Each row is a point. The last column is the point's height on a tilted bowl or saddle (a function of degree 2), plus a little noise. Along how many of its main directions does it bend up, bend down or stay straight?

Points, 10 rows:
[[-0.1  0.9 -1.4]
 [-1.6  1.0 -1.4]
 [-4.5  4.6 -1.9]
 [-0.5 -4.6 -4.7]
 [ 3.2 -1.6 -2.1]
 [ 0.1 -0.3 -1.7]
 [-1.8 -2.8 -3.2]
 [-0.6 -0.2 -1.7]
 [-4.5 -4.3 -4.6]
 [ 4.4 -2.2 -2.4]]
Directions: 0 up, 1 down, 1 straight

Points:
[[ 1.3 -1.8  1.0  0.9]
 [-0.6  0.7  1.6  0.8]
 [ 0.3  3.9 -1.2  3.9]
 [ 3.2  4.2  2.4  4.2]
 [ 0.9 -0.8 -0.2  1.1]
 [ 1.5 -2.1 -2.2 -0.2]
 [-4.9 -3.1  5.1  2.4]
 [ 1.8 -1.1  1.3  1.5]
 [ 1.0  3.2 -3.2  5.6]
 [-3.6  1.9 -0.5  1.6]
 [ 3.3  1.0 -2.4  4.0]
 [-3.2  1.3  3.0 -0.9]
 [-1.4 -5.9 -2.0 -3.0]
 [ 3.6  4.6  0.7  5.8]
 [-0.5 -2.2  1.1  0.5]
 [ 2.6 -2.9 -1.5 -0.9]
 [-3.0 -1.3  0.8  0.6]
 [-8.0  5.4  0.5 -0.2]]
Directions: 2 up, 1 down, 0 straight

Points, 22 rows:
[[ 0.2  3.8  0.1 -1.6 -2.6]
 [-0.1  6.5 -1.3 -1.8 -5.3]
 [-1.3 -0.9  0.6 -1.5 -0.7]
 [-1.0 -0.7 -3.0 -3.0 -0.7]
 [-0.8 -4.5 -0.7 -1.8 -1.0]
 [ 1.4 -1.7 -2.7 -4.2  0.0]
 [ 1.0 -0.4  1.0 -1.1 -0.6]
 [ 1.1  4.6 -4.6  1.4 -4.9]
 [-2.7  1.9  1.4  0.4 -2.4]
 [-2.4 -0.8  7.2 -2.8 -1.9]
 [ 1.2 -3.7  1.0  2.8 -2.2]
 [-2.6  0.7 -2.3  4.4 -5.2]
 [ 1.2  0.8 -1.5 -1.3 -0.8]
 [ 8.1  0.4 -7.5  1.3 -4.7]
 [ 0.7 -1.8 -4.8  2.1 -2.5]
 [ 1.0 -3.7  2.7 -1.9 -0.8]
 [-3.6  1.3 -1.0 -5.2 -3.1]
 [ 0.8 -1.1  3.8 -3.8 -1.1]
 [-0.4 -1.3  0.8  0.0 -0.8]
 [ 4.9  2.7  4.3 -1.4 -3.4]
 [ 1.6  3.6  0.7 -3.1 -2.4]
 [-2.4  0.9 -1.6  1.7 -2.9]]
Directions: 0 up, 3 down, 1 straight

Points:
[[ -2.2   2.2  -2.0  -6.0   2.7  -0.5   3.5]
 [  2.5  -1.4   2.1  -1.6   0.3  -2.1   0.6]
 [ -1.6  -2.8   2.3  -3.8  -1.0  -4.4   0.5]
 [  2.9  -2.4  -3.7  -3.0   0.6   4.0   2.3]
 [  0.8   1.9   5.1  -0.4   0.3   0.3   0.0]
 [  0.6  -0.9  -2.9   3.5  -1.8  -2.6  -1.1]
 [ -4.9   6.0   4.3  -1.9  -1.7   2.8   4.5]
 [  1.0  -0.6   3.2   3.5  -3.3   2.8  -1.0]
 [  0.8  -0.2   1.7   2.6  -0.5   2.1  -0.9]
 [ -2.3   3.0  -2.6   0.0   1.8   4.0   3.6]
 [ -0.7  -4.0  -2.7  -4.3   0.9   1.8  -0.7]
 [ -3.3  -0.6   0.0   0.2  -1.4  -2.7   0.5]
 [ -0.5  -5.7  -0.8   2.7  -3.8   0.2  -0.1]
 [ -0.3   1.9   1.0  -1.8  -3.0  -7.6   8.0]
 [  3.0  -1.9  -4.4   2.8  -3.6   1.2   2.1]
 [  0.9  -1.0  -4.8   0.7  -1.3   0.3   0.6]
 [ -2.5   3.4   1.8  -5.5  -4.3   4.9   0.7]
 [ -1.7  -1.6   3.8  -3.7   2.8   3.4  -6.1]
 [ -5.5  -5.7  -4.4  -0.5  -3.1   2.9  -1.2]
 [ -0.3  -1.3   1.0   1.3  -0.3   1.2  -1.4]
 [  5.3   0.9  -1.8  -0.5  -0.6   0.5   2.2]
 [  0.9  -0.8   2.6  -2.3  -3.1  -0.2  -0.1]
 [ -0.7   1.9   0.8  -2.1   1.0  -2.9   3.0]
 [ -0.1   1.0  -2.3  -3.9   1.1  -0.6   2.3]
 [ -1.4   0.6  -1.0  -5.6  -5.7   0.0   3.4]
 [ -2.2  -2.3  -1.4   2.9   1.9  -2.5  -1.5]
 [  4.0   0.0  -1.0  -6.6   0.6   1.7   1.6]
 [  3.0   2.4   0.2  -1.4   1.0  -1.1   2.6]
 [  0.8   1.6   1.8  -2.8  -2.0   0.5   1.6]
 [ -1.6   4.2   3.0   2.1   3.0  -0.7   4.1]
 [  2.2   0.7  -0.7   1.1  -1.8   1.5   1.7]
 [  2.7   0.1  -2.9   1.8  -1.6  -4.4   0.2]
 [ -2.0   3.1  -1.0   4.0   2.2   1.0   1.5]
 [  3.7   5.5   1.1   1.9  -2.3  -5.2   7.0]
 [ -0.3  -1.5  -0.5  -4.5   0.9   0.1  -0.6]
 [  1.3   1.3   2.9   1.3   5.5   1.2   0.8]
 [ -6.2   1.9  -0.9   2.6  -3.7  -1.0   2.8]
 [  3.6   0.9   0.5  -0.3  -1.5  -2.2   2.6]
 [ -1.0  -0.3   0.6 -11.2   5.6  -3.7   3.4]
 [ -5.2   1.7  -0.1   2.9   1.4   3.3   0.8]]
Directions: 3 up, 1 down, 2 straight

Points:
[[ 0.5 -2.2 -2.4  2.9 -1.5  1.2  0.1  1.6  0.8]
 [ 5.1 -2.6  3.4  1.6 -3.5 -1.8 -0.7 -1.2 -3.6]
 [-3.1 -0.5  2.1 -3.3  2.6  0.1 -3.3  3.8  5.6]
 [-2.1 -1.0 -1.6 -5.8 -0.9  3.0  1.5 -1.1  4.2]
 [ 0.0 -3.7  0.7  2.6 -1.9 -6.6 -1.8 -1.2 -1.9]
 [ 2.4 -0.5  0.8 -3.9  4.2  1.2  3.7  0.7  0.2]
 [ 3.2  4.1 -1.3 -2.4 -4.3 -3.3 -4.2  0.1 -6.4]
 [-2.8 -0.7 -0.1  0.7 -0.5  1.0 -3.5 -1.5  1.5]
 [ 2.4 -1.3 -1.2  0.0 -5.2 -1.4  7.7 -2.6  3.1]
 [ 1.2  2.6 -1.8  3.4  3.5 -3.5  1.6 -1.3 -1.8]
 [ 1.4  5.8  1.1  1.4  0.1  3.9  2.5  1.9  1.3]
 [-1.7 -2.5 -4.5 -3.1  2.7  2.3  3.5  1.1  2.7]
 [ 5.8  0.7 -0.6  4.3  2.9 -0.2 -1.3  5.2  0.0]
 [-1.1 -0.7 -2.4 -4.9 -2.3  1.0  4.5 -2.2  4.3]
 [-3.5  0.9  6.0 -0.3 -5.8 -1.6  2.1 -0.7  2.8]
 [ 1.7  0.2 -0.4 -1.6 -2.6 -2.1 -0.5 -4.2 -2.4]
 [-2.2  0.0  8.4 -0.3  0.7  0.3  3.5 -2.4  8.2]
 [ 0.6 -2.9 -0.6 -2.9 -1.3  2.9 -1.5 -1.6  1.0]
 [-2.5 -8.8  2.0 -6.7 -1.8  4.5  2.2  0.2 -0.6]
 [-0.3 -2.1 -0.6 -5.4 -0.3  0.8  3.4 -2.8  2.8]
 [-2.8 -1.2  2.9 -1.4 -0.7  2.3  0.0 -1.5  2.7]
 [-3.9  4.2  0.4  0.6 -3.8  0.2 -0.1 -3.1 -0.7]
 [-0.6 -4.8 -4.0  3.2  3.5  1.0  0.2  1.5  0.7]
 [ 0.6 -1.4  0.2  1.3 -1.2  6.5 -3.0  1.7  1.9]
 [-0.5  2.0 -0.4 -1.7  0.1  1.0 -2.0  0.6  1.8]
 [ 2.3  1.4 -3.9 -6.5  0.7  2.7  2.6  2.7  1.1]
 [ 1.2 -0.7 -0.4 -1.1  2.3  0.9  0.3 -0.4  1.3]
 [ 1.7  1.7  5.1  2.1 -8.0 -0.4  1.3  5.4 -1.9]
 [ 1.9  2.4  2.1 -3.2  0.8 -1.2 -1.3 -5.8 -1.7]
 [-3.8  2.3  1.4 -0.5  0.8 -0.1 -4.3 -5.5  0.3]
 [ 1.2  3.6 -9.7 -7.2  3.5 -0.5  2.1  1.9  3.8]
 [ 3.8  3.7 -1.7 -1.7 -1.5  0.3  2.0 -0.8 -2.7]
 [ 2.7  4.7  0.4  2.6  0.2  1.0  1.1  1.6 -0.8]
 [-1.5 -2.4  2.4 -1.4  0.8 -3.6 -4.3 -3.8  1.4]
 [-0.1  0.7 -0.5 -0.1  6.6 -2.2 -3.6  1.4  1.5]
 [ 1.4  0.5 -1.4 -1.4  4.7  3.0 -1.5 -1.0  2.4]
 [-1.1 -0.5  2.7  2.2  1.7 -1.7  1.6 -4.4  1.8]
 [ 3.8  1.9 -1.9  0.1  0.7 -1.0  7.0 -2.2  1.3]
 [-1.7 -2.6 -2.0 -6.1  1.4 -1.7 -2.2  3.3  4.3]
 [ 1.5  2.5 -3.6 -1.4 -0.9 -4.0 -0.7 -0.7 -2.9]
 [-0.1  1.7  1.3  0.1 -3.5 -0.3  0.0 -7.3 -2.8]
 [ 0.0  1.4 -0.6 -4.0 -5.4  0.5 -1.2  3.8  1.0]
 [-4.1  4.7  1.7 -1.2  2.3  4.2 -4.3 -4.2  3.3]
 [-1.4 -6.1 -2.3  2.4 -0.5 -2.3 -2.9 -0.5 -0.9]
 [ 0.0  2.6  4.9 -7.2 -3.6 -3.4 -2.7  0.6  1.5]
 [ 1.4 -1.2 -4.9 -3.7  1.7 -3.8 -0.3 -0.8  0.3]
 [-0.2 -1.5  0.1 -0.4 -1.6 -1.9 -4.7  1.5  1.5]
 [ 0.8  0.9 -0.6  0.6 -1.3  2.0 -1.6  0.0  0.7]
 [ 0.2 -1.1 -0.5 -4.6 -0.7 -2.7 -0.5 -1.4  0.8]
 [ 2.6 -1.7  3.7 -2.5 -2.8 -1.8  3.9  1.1  0.4]
 [-2.2  5.2 -3.1 -2.3 -0.9  2.0 -2.5 -1.1  3.0]
 [ 0.3  1.2 -4.9 -3.6 -2.0  3.9  0.0 -0.6  4.5]
 [ 6.4 -2.4 -1.3  2.0 -0.7 -2.7  2.0 -1.1 -3.1]
 [ 4.2 -1.1  2.2  2.8 -4.2  0.4 -1.0 -2.3 -3.9]
 [ 1.1 -1.0  2.8 -3.2 -1.7  2.4  0.6 -1.2  1.2]
 [ 4.0 -0.6  0.3 -1.4  5.3  1.8 -1.0  0.6  0.9]
 [ 4.0 -0.5 -0.4 -0.8 -0.7  0.0 -4.2 -2.0 -1.6]
 [ 2.3  0.3 -3.5  1.5 -2.1  2.3 -4.0  5.1  2.4]
 [-0.5  0.2 -3.5 -1.0 -2.0  4.4 -3.0 -0.2  3.4]
 [ 1.6 -4.9 -0.7  0.3 -7.6  2.3 -0.7 -1.6 -5.3]
 [-0.1  2.3  0.7  0.4  0.4  1.8 -0.9  2.5  1.8]
 [-3.1  1.3 -4.3  0.0 -1.6  4.2  1.2 -3.6  4.2]
 [ 1.4  1.9 -0.3 -1.3  3.7 -1.8  2.8  3.5 -1.9]]
Directions: 3 up, 3 down, 2 straight

Points:
[[ 6.3  2.6  2.1 -1.0 -0.5 -1.5 -1.4 -1.4 -4.1]
 [-3.8 -1.0  3.1  1.9  0.8 -0.1 -1.0 -1.0 -1.3]
 [-1.2 -1.5 -2.3 -3.5 -1.1 -4.3  5.1 -1.7 -3.6]
 [ 2.6  3.7  1.8 -2.2 -0.5  4.1 -4.0  0.0  0.6]
 [-2.1 -2.2 -1.0  1.5  3.1 -3.0 -1.6  2.6 -0.8]
 [-4.4  1.2 -0.7 -2.2 -4.2  0.1  3.6 -2.0 -2.1]
 [-0.1 -0.9 -0.2  1.5 -2.7 -0.5 -1.9 -0.1 -2.0]
 [ 1.8 -3.1 -2.5 -0.3  2.5 -1.1  5.1  3.4 -3.4]
 [-4.3 -1.8  2.4  5.2  4.4 -3.8  3.4  0.3 -1.3]
 [ 3.5  1.8  5.7  2.6  1.8  3.4  0.8  4.5  0.1]
 [-0.9  0.1  0.4  2.5  0.6  0.3 -2.9 -0.6 -1.4]
 [ 6.0  1.2  4.0 -3.8  1.4 -1.4 -1.1 -1.0 -2.0]
 [ 6.7 -0.7  2.1  0.1  4.2  3.3 -3.0 -1.7 -1.2]
 [-1.6  1.4 -2.7 -0.6 -1.1  1.2 -1.9 -1.0 -0.8]
 [ 0.2 -6.0  1.3  1.4  3.7  2.2 -1.0 -0.5  0.9]
 [ 3.6 -5.5  1.6  4.7 -1.9 -4.4  1.3  3.0  2.1]
 [ 2.0 -1.4  1.7 -2.0  0.6 -3.4 -0.4  5.3  0.3]
 [-2.9  1.8 -0.4 -0.2  4.2 -0.7 -0.6 -1.8  0.5]
 [ 1.3  4.6 -1.4 -3.3 -3.1 -5.3  3.1 -1.1 -3.7]
 [ 2.4  5.6 -2.8 -2.4 -2.9 -2.7  3.5 -8.1 -1.2]
 [-0.3 -3.0 -1.7  2.8 -3.1  0.0  4.1  1.2 -1.6]
 [-1.5 -0.8  1.9  1.2  0.2  1.7 -0.3 -0.4 -0.8]
 [ 1.3  2.2 -3.6 -5.1 -1.4 -2.9  1.7  2.4 -3.1]
 [ 3.9 -0.9 -3.6 -2.2  0.1 -3.0 -0.1 -0.4 -3.2]
 [ 2.2  3.7  4.2  0.6 -1.5  1.2  3.3 -2.3 -4.5]
 [ 4.1  1.2 -5.5  2.1  2.4  4.9  1.9 -0.7 -1.4]
 [ 0.7 -1.0  0.1  3.2 -3.0  1.5 -3.1  1.1 -2.1]
 [ 0.0  1.5  2.9 -2.5  0.5  1.2 -0.6 -1.2 -0.8]
 [ 0.0 -0.6  4.2 -1.1  2.2 -0.4  0.5  0.0 -1.6]
 [-3.3  4.6  0.2 -3.8 -1.2  2.6 -0.5 -2.6  1.5]
 [-0.9 -0.9 -1.3  4.8  0.8  3.8 -0.6 -2.6  0.0]
 [-3.7  0.9 -2.4 -0.2  0.1 -1.3 -1.0 -2.7  0.5]
 [ 0.9 10.0 -3.7  4.1  2.2 -2.6 -3.3 -1.7 -5.0]
 [-0.6 -2.0  0.3  0.4 -0.9  4.5  0.2 -0.8 -0.8]
 [ 1.1  2.3 -0.5  1.3 -0.4  2.7 -3.1 -3.5 -2.3]
 [ 0.0  0.7  0.3 -1.1 -2.6 -5.5  1.7  1.0 -3.3]
 [-3.7 -3.2  0.3  3.3  2.4 -1.3  2.8  2.1 -0.3]
 [ 0.4 -2.2  0.5 -4.9  5.2 -3.6 -1.6  0.1 -1.8]
 [-3.7 -1.0  1.1 -0.2 -0.4  0.5  4.8 -0.6 -1.9]
 [ 5.7  1.7 -0.1 -0.4  0.6 -1.2  0.1  2.3 -1.9]
 [ 1.7  0.7 -1.9 -0.8 -3.1 -3.5  1.1  5.4 -3.4]
 [-0.6 -1.1  1.2 -0.7  0.9  5.5  2.3 -1.2 -0.5]
 [ 0.8 -2.3  1.1 -0.3  2.9  2.5  1.8 -2.5 -0.7]
 [-0.5 -1.9 -3.8  2.1  0.8  0.9 -1.6  2.3 -0.6]
 [-4.8  1.8 -3.2  0.5 -2.7 -2.8 -4.6  0.5 -3.2]
 [-0.6 -1.3 -1.0  0.9  2.4 -1.6  2.3 -1.6 -0.7]
 [-4.6  2.0  2.5  3.1 -1.4  0.7  4.1 -0.4 -2.2]
 [-1.5  1.7  0.9  0.1  2.7  1.4  1.1 -0.1 -0.2]
 [ 3.7  2.2 -1.2  1.0 -0.6 -0.4  6.1  3.3 -5.5]
 [-4.0 -9.8  1.5  2.4  8.0  1.4 -1.3 -1.6  0.4]
 [-2.2 -4.2  0.5  2.1 -3.2 -0.4 -1.4  2.7  0.1]
 [-1.5 -3.3  2.4 -1.5  0.7 -4.8  3.3 -1.9 -3.0]
 [-0.3 -1.9  5.4 -1.0  0.3 -3.8  5.0 -0.9 -5.1]
 [-1.4  3.4  0.2 -0.9  1.5  3.6  0.0 -5.1  2.1]
 [ 0.3 -1.5  2.7 -4.3  1.7  0.3  4.0 -0.1 -3.4]
 [ 2.8  1.0 -1.1  1.3  0.5 -0.4 -2.1 -1.8 -2.5]
 [-0.6 -0.1 -6.4 -1.5  0.1 -3.7  0.4  0.7 -2.4]
 [-1.4 -3.2 -2.7  3.6 -5.1  1.7  0.2 -0.9 -1.4]
 [ 0.1 -2.1  1.2 -0.3  3.2  0.0 -5.8 -0.7 -0.8]
 [ 6.1  2.2  0.7 -2.6 -1.0 -6.6 -6.3 -0.4 -4.3]
 [-2.1  2.3  1.4 -7.3 -4.0 -1.1  6.3  2.0 -7.4]
 [ 2.8 -0.9 -2.4 -3.6  0.2 -1.3  2.9  1.2 -3.2]
 [-2.3 -2.2 -4.8 -1.2 -9.0 -1.0  0.1 -1.5 -5.8]
 [-1.1 -1.5  1.0  3.7 -2.6 -0.9  2.1  1.5 -1.3]
 [ 2.8 -1.9  1.6 -7.3 -0.3 -1.0 -5.0  4.1  2.7]
 [ 3.5 -7.5  4.1 -2.0  1.8  0.3 -2.2  8.4  8.9]
 [ 0.1 -1.4 -1.6  2.6 -2.0  1.2  4.9 -5.2 -0.6]
 [ 0.7  3.5  0.0 -4.6  1.3  0.0 -1.8  5.5  1.9]]
Directions: 2 up, 5 down, 1 straight

Points (68 x 9):
[[-0.9 -2.4 -6.3 -1.1 -2.4 -0.6 -2.0  0.2 -2.7]
 [-1.3 -0.6 -4.2 -8.7 -3.8  1.4 -1.4  0.8  1.6]
 [ 0.8 -0.9  2.5 -4.9 -1.3 -3.3 -0.2  3.7 -0.7]
 [-0.4  3.4  0.0  0.4  0.4  0.0  5.9  0.8  2.6]
 [-1.6  5.6  5.4  2.4  1.8 -0.9  3.8  0.1  6.2]
 [-5.2  2.8 -0.9  2.2 -0.8 -1.8 -1.5  0.0 -0.8]
 [ 4.0  0.3 -1.8 -1.1 -1.6  2.3  0.5 -1.6  2.4]
 [-2.2 -3.6  1.3 -0.4  2.7  1.8  1.3  2.1  0.7]
 [-1.9 -0.3  1.2 -4.3 -3.3  1.1 -0.7 -1.0  0.0]
 [-2.2 -2.6 -4.6 -1.3 -2.8 -8.4  0.9 -1.9 -1.6]
 [-3.8  4.1  3.9 -0.7  0.4 -0.1 -3.3  0.9  2.5]
 [-0.6 -3.4 -1.3  2.2  3.8  1.5 -2.7  5.2 -0.4]
 [-6.0 -0.9 -2.4 -2.9 -2.8  1.5 -1.7 -2.6 -0.4]
 [ 3.4  1.7  4.2  1.9 -3.9  1.9  3.2  2.3  4.2]
 [ 1.0  1.4 -0.7 -0.6 -2.7  2.1 -4.0 -1.7  0.4]
 [-1.1  2.2  1.7 -1.6 -0.4  0.5 -3.2  1.2  0.3]
 [ 3.1 -3.0  0.7  4.8 -1.5 -3.2 -1.3 -3.2  0.2]
 [ 1.5 -0.7  2.5  3.8 -0.2 -4.5 -0.5 -0.8 -0.3]
 [-1.7 -1.9  5.9  5.2  0.4 -5.6 -0.6  1.4  0.8]
 [ 3.3 -3.4 -4.0 -1.0  3.6  1.9  2.9  0.6  3.1]
 [ 0.7 -0.2  3.1  0.9 -1.2  1.6  3.9  4.3  2.3]
 [ 5.1  5.4  2.0  1.0 -5.8  3.1 -0.4  1.6  6.0]
 [ 6.3  4.7 -0.5  3.3  0.6  4.0  3.3  0.5  9.0]
 [ 0.9 -0.3 -0.2  2.4 -4.5  0.3 -1.9 -0.5 -1.4]
 [-5.7  1.1  1.0  2.7  1.2 -0.7  0.0  2.3  0.6]
 [ 4.6  0.8 -5.8 -0.1  6.0  0.6 -3.9  2.4  5.3]
 [-0.9  6.2 -3.7  0.1 -0.2  1.6  4.5  2.1  2.7]
 [-3.7 -2.7 -1.1 -3.2 -5.3  5.0  3.7 -1.2  2.9]
 [-3.2 -1.4  2.9 -1.9 -0.7  1.5  1.1 -0.2  1.1]
 [-1.3  3.4 -0.4  0.2  0.0  0.9  0.9 -0.6  0.7]
 [ 1.4  1.8  1.8  0.4 -0.7 -0.3  2.3 -0.5  1.3]
 [-1.9  1.0  0.9 -0.4  0.2  1.2  1.0 -3.4  1.1]
 [-2.4 -0.8 -1.9 -1.2 -2.1  2.2 -3.6 -1.5 -0.7]
 [-2.6 -0.3 -0.1 -2.3 -0.4 -2.1  1.0  1.1 -1.4]
 [-0.4 -4.6 -0.7 -3.1  2.6 -0.7 -3.4 -0.8  0.9]
 [ 2.4 -2.6 -1.8 -0.4 -0.1 -2.3  2.9 -3.9  0.9]
 [-2.4 -3.5  4.1 -0.2 -2.7  2.7 -0.9  0.1  0.9]
 [-0.2 -1.5  0.1  0.6  0.4 -2.2  0.2  3.9 -1.9]
 [-3.0  4.3  0.7  1.7 -4.3  3.9 -1.3  1.8  2.7]
 [ 1.7 -2.2 -4.1 -2.0 -1.8  7.2  1.7 -2.4  5.3]
 [-0.1 -0.8  2.7  2.7 -0.7 -9.6  0.5  7.9  0.8]
 [ 2.0 -6.9  3.2 -1.6 -0.6 -0.7 -3.6 -1.5  0.9]
 [ 2.4  3.6  2.9 -1.7  1.1  0.3  1.0 -1.6  3.5]
 [-2.1 -2.0 -0.8 -1.9  0.7 -4.8  1.5  1.4 -1.5]
 [ 0.1 -2.8 -0.4  0.8 -0.1  0.7  0.9  1.9 -1.1]
 [ 5.1  1.4 -1.5 -0.7  3.1  0.0  0.3  1.1  3.9]
 [ 0.8 -1.6 -1.2 -2.5 -3.5  1.8  6.3  0.3  1.8]
 [-3.9  2.0 -0.2  0.9  8.3 -0.2  4.1 -1.8  5.5]
 [-1.6 -4.6 -1.7 -3.5 -3.1 -1.2  3.8  2.1 -1.7]
 [-2.1 -1.4  1.2  6.6  4.2 -2.6 -1.5  4.6  1.2]
 [ 0.5  4.2  1.5 -0.7 -3.0  2.5  0.4 -0.3  2.3]
 [ 2.7  3.7 -3.6  0.1  2.5 -4.2  1.1 -2.6  1.8]
 [ 3.7 -2.2 -2.3 -3.2 -0.9  0.3  1.0 -0.4  1.4]
 [-3.5 -1.8 -1.2 -3.1  0.0  1.2 -1.5  4.0 -1.5]
 [-2.1 -3.3  3.7 -5.4 -2.2  0.5 -8.6 -2.3  2.2]
 [ 4.8  1.6 -2.3  3.8 -1.9  0.6 -3.4 -3.5  2.4]
 [ 5.1 -0.5  0.9  0.0  2.8 -2.3  2.8 -1.1  3.7]
 [-2.7  0.9  3.7  0.5  3.3 -7.1 -3.2  3.1  2.1]
 [-2.7  1.9  4.3  4.8 -1.2  4.3  0.1 -3.7  5.4]
 [-2.0 -3.7  3.3  1.5 -2.4  3.1  1.9 -2.4  2.5]
 [-1.9  4.4 -0.6 -2.5  2.8  3.6 -3.9 -3.5  4.0]
 [ 1.1  5.1  0.9 -1.5 -0.1  0.6 -6.5 -0.6  2.6]
 [ 2.5 -0.7  0.0  2.6 -0.4  0.8 -1.1  1.3  0.3]
 [ 1.6  3.5  1.3 -0.7 -0.4  1.3  2.9  1.5  3.1]
 [-6.7 -2.5 -7.7  2.9 -1.0  1.1  2.0 -0.2 -3.1]
 [ 2.5  3.0 -2.1  0.5 -0.7  2.8 -0.1 -0.9  2.3]
 [-4.7 -4.0 -0.9  2.1  1.1  0.0 -0.3  0.4 -1.5]
 [ 4.4 -0.3  0.4 -3.7 -2.9  2.7  0.4  1.1  3.0]]
Directions: 6 up, 0 down, 2 straight
